Each row of a before or after table is a point. One or more steps were done to the points. Then noise was added and the rows were shuffled. The steps act on how far a point lies along the listed directions, d1 being the first. Name the steps. A step turns or swaps two directions, mirrors them in a line or flattens them onto one, adds a multiple of one to another, or multiplies one. Angles are multiples of 10 degrees, from the lower direction toward the higher: turns from -170 to 170, lines from 10 to 170 but not 90. Use the fewest steps. Two steps may share a direction if one is a turn and the other turns, adds or multiplies; they go together, in the order done. Otherwise the lowest direction goes first.

Directions:
(1): [ -6 -39]
(2): [39 -6]
Before (14 x 2)
[[-36 -82]
 [ 16  -8]
 [-17  16]
 [-26 -21]
 [-52 -14]
 [  1 -55]
 [-24 -30]
 [-25 -15]
 [ -3   1]
 [-21 -18]
 [ 11   0]
 [-12   3]
 [ 15  21]
 [-17 -42]]
After (14 x 2)
[[-47  20]
 [-79 -40]
 [-30   3]
 [ -9  11]
 [  6 -18]
 [ -3   3]
 [  9  -7]
 [-37  -9]
 [-29  -1]
 [ -1  23]
 [-41 -24]
 [-34 -44]
 [ 24   7]
 [-36   5]]
Steps: turn d1 and d2 by -40 degrees

Directions:
(1): [ 52  -8 -21  10 -11 -44 -23  21]
(2): [-45 -41  -3  25 -20 -19 -35  -8]
(3): [ 28 -32  12  26 -16  56  -7  19]
(4): [ -1  25   2  58 -26 -12  37 -11]
(5): [-14  20  52   8   9 -14 -13  51]
Before (10 x 8)
[[-33   8  15   2  12   5   2   2]
 [  1  -9   9  45   0   9   0   8]
 [-33 -10  32   0  21   5 -18   7]
 [ 50 -13 -47  12 -16 -26  -6  -8]
 [ 62  31 -34 -51  17  -3  34 -14]
 [ 55  27 -54 -67  20 -18  10  -7]
 [ 26  18  18  15   4 -16   4  19]
 [  0 -33 -30  29 -16 -18 -10  -7]
 [  0 -27 -14  -9   1  48  -7  -9]
 [-48  16  -9  12 -14 -68  36 -38]]
After (10 x 8)
[[-14  17  39 -22  38 -12 -14  25]
 [ 26  -9 -32 -40  15  40   4 -16]
 [  5 -86 -40  10 -33  34 -32 -28]
 [-51   6 -13  46 -32 -72  39 -44]
 [  2   5  34  37  -6  -8  -5  25]
 [ -6 -88 -59 -22 -21  26 -57 -23]
 [ 29 -13 -54  11 -17  -1  12 -36]
 [-21  13  16   3  12  -8  -2  14]
 [ 16  32  12  34  13  -2  30   9]
 [ 15  18 -39  -2   6 -19  34 -25]]
Steps: multiply d1 by 0.4; mirror d2 and d3 in the line at 120 degrees; multiply d4 by 1.6; multiply d5 by 1.6

Directions:
(1): [-40 -14   4  14 -26 -19 -12  -4  48 -43 -36  49 -11  -8]
(2): [ 24  11  -5   0  14   5  48  34  34  -4  51  39  -4 -38]
(3): [ 18 -24  21 -12   9  56  -1  -7  30  24 -45 -17 -12 -50]
(4): [ -5  31 -19  63  25  11 -23  -1  50  28   7 -19 -17  25]
(5): [ 37 -33 -35 -24  41 -43 -10  33  15 -13 -26 -13 -28  13]
(6): [-29  24 -33  10  -3  -8 -28  37 -42  27 -13  14 -25 -53]
Before (11 x 14)
[[  7  12 -10   2   7   1 -10  15 -27  30  13 -20  -7 -21]
 [  4  10   8 -21  -1  -7  19   9 -29   5  29 -14  -5 -21]
 [-17 -18  -2 -16 -26 -40 -20 -12  19 -11 -15  34   0   5]
 [  6  -2   3 -36  -3 -18   3   2 -95   3  -5 -10  23 -26]
 [ 15  28  -2 -12 -11   3  16  18 -50  19  36   3  10 -17]
 [-31 -15   0  -2 -23 -14 -11  14   7 -24 -72  32 -27 -43]
 [ -1  -3 -20  -7  -6 -27   1  53  33 -40 -15  52 -31 -42]
 [ 22   7  16 -24  -6  72 -10 -36 -45  59 -32 -66  -4 -15]
 [ -2  15 -21  -7   5 -39  -6  24 -36  17  31  20   5 -24]
 [ 43  -2 -13 -40   9  -2  12  12 -41  15  19 -33  -4  -9]
 [-11 -20  38   6 -16  -6   1  16  26 -24 -40  57  -1 -52]]
After (11 x 14)
[[ 10   9   8 -32  -5  -8  27   9 -83   4  23  10  28 -46]
 [  0   1   4 -25  -1 -14   1   2 -39   4   7 -29  -7  -6]
 [-26  19  -7  -1 -15 -29 -30  -6 -59  22  11   2  15  -7]
 [-60   8  14  10 -56   4 -51 -15 -22 -24 -57  13  -4  -4]
 [ 66   9  -5 -32  28  61  44  18   2  48  20 -26 -19 -55]
 [ 18  13   7 -27 -15  19   6 -14 -56  23  20 -35  12  -7]
 [-48   7  19  11 -45  10   2   1   5 -18 -49  46 -13 -54]
 [-21  -7   5  -9 -34 -28  -8 -13  23  -8   3  46   6  -7]
 [ -1  17  -3   6  -2   8 -12   6 -32  33  13 -20  -2 -21]
 [-17 -31  35   3 -17 -14 -25   4  13 -23 -69  36  -3 -33]
 [ 19   9 -14 -22  -1 -17  -9  16 -59  16   3 -18   1   4]]
Steps: add 0.5 times d6 to d5; turn d2 and d5 by 160 degrees
